Each row of a before or after table is a point. The points were changed in one or more steps. Then noise was added and the rows were shuffled. The steps act on columns, c1 being the first. What was done? A step turns or swaps two columns, mirrors them in a line or flattens them onto one, adds a multiple of one to another, or multiplies or shifts one. Angles are multiples of 10 degrees, from the lower column toward the higher: turns from -170 to 170, lines from 10 to 170 but not 90. Use the fewest steps. Two steps may share a column if one is a turn and the other turns, adds or multiplies; they go together, in the order done. Otherwise the lowest column goes first.

Before (12 x 2)
[[ 24 -37]
 [-30  14]
 [-28  24]
 [-27 -10]
 [ 21 -18]
 [ 28  26]
 [ 40  10]
 [ 11 -28]
 [-28  -4]
 [-26 -16]
 [-27 -27]
 [ 23  35]]
After (12 x 2)
[[ 23 -28]
 [ 26 -60]
 [ 42  16]
 [-29  39]
 [ 24  59]
 [ 11 -47]
 [-32  22]
 [-23 -23]
 [ 28  43]
 [-27  -6]
 [-25 -44]
 [-26 -14]]
Steps: multiply c2 by 1.6

Before (14 x 4)
[[-64  80 -34  46]
 [ -1  14  14  17]
 [ 29 -27   4  -4]
 [  1  17 -33 -27]
 [-12  35 -12   7]
 [-47  -2  79   3]
 [ 13  23   4   8]
 [ -4 -26  -1  37]
 [ 29  33  24  -6]
 [  4  31 -52 -28]
 [ 24  38  33   2]
 [ -6  -9   4  12]
 [-37 -17 -23 -36]
 [ -2 -14 -41  -6]]
After (14 x 4)
[[-11  25 -50 -32]
 [ 12 -15  -4 -23]
 [-65 -54 -22 -70]
 [ 31  -1  21 -37]
 [ 27   3  -1  26]
 [-13  -9 -13 -31]
 [-43  45 -13   4]
 [-29  -1  79   0]
 [ -4  -9  -2  13]
 [ 32  -8  24 -37]
 [ -7   8 -39  12]
 [ -1 -31  -4  32]
 [ -3  26 -31 -21]
 [ -1 -19  12 -14]]
Steps: turn c1 and c3 by -10 degrees; mirror c2 and c4 in the line at 130 degrees

Before (10 x 6)
[[ -2 -15  29  70  -8 -66]
 [-10  16  18 -12  -6  25]
 [  3  19  14  13 -10 -28]
 [ -7 -25  15  41 -47 -23]
 [ -7 -55  48  17  33   3]
 [ 11 -10 -62 -12 -22   8]
 [ 19 -55 -30 -31  15 -16]
 [-33 -23  38  -3   3 -32]
 [ 25 -16  15  35 -49   1]
 [ -5 -52  42 -12  -6 -23]]
After (10 x 6)
[[-11  18 -31   4  -9  13]
 [-66 -15 -68  37  -9  39]
 [ 19 -56  12 -37  15  35]
 [-38 -21 -13  -4 -52 -10]
 [-12 -56 -36  15  34 -31]
 [ 23 -24 -48  24   0  -1]
 [  9  -9  54 -15 -28  37]
 [-33 -29 -26  26 -51   6]
 [ 16  18   6   2  -9 -28]
 [ 17 -54 -47   2  -6  -8]]
Steps: mirror c1 and c4 in the line at 120 degrees; turn c3 and c6 by -140 degrees

Before (8 x 9)
[[ 45 -32 -16 -37 -13  84 -10  23 -11]
 [ 20  13  -7  -3  -5 -11 -19  31  11]
 [ 41  17 -12 -31 -29 -18  14  19  -3]
 [ 49   3 -19  -8  14 -13  13  41 -14]
 [ 45   5 -16 -44  78  13  -7  20  11]
 [ 44  -4 -40  -7 -21 -11   1   5  -4]
 [ 46  17 -17  -6 -25  52   3  10 -13]
 [-91  17 -13  -6   1  34  -9  26 -14]]
After (8 x 9)
[[ 85   7  20  44  58 -12   1 -17  54]
 [ 81 -25  19   7 -38  -1  40 -12  19]
 [ 84  -7   5  -3 -21  12  -5 -40   1]
 [-51  16  27  -9  -1 -34  16 -12  13]
 [ 86  30  10 -12 -24 -46  29 -17   4]
 [ 89 -11  40  -6   9   5  16 -20  19]
 [ 60 -17  30   9  -5  -3   2  -8  -6]
 [ 85  85  23   6 -25 -30 -59 -17  33]]
Steps: shift c1 by 40; add 1.5 times c2 to c7; turn c2 and c6 by -130 degrees; swap c3 and c8; turn c4 and c5 by 20 degrees; turn c4 and c9 by -120 degrees
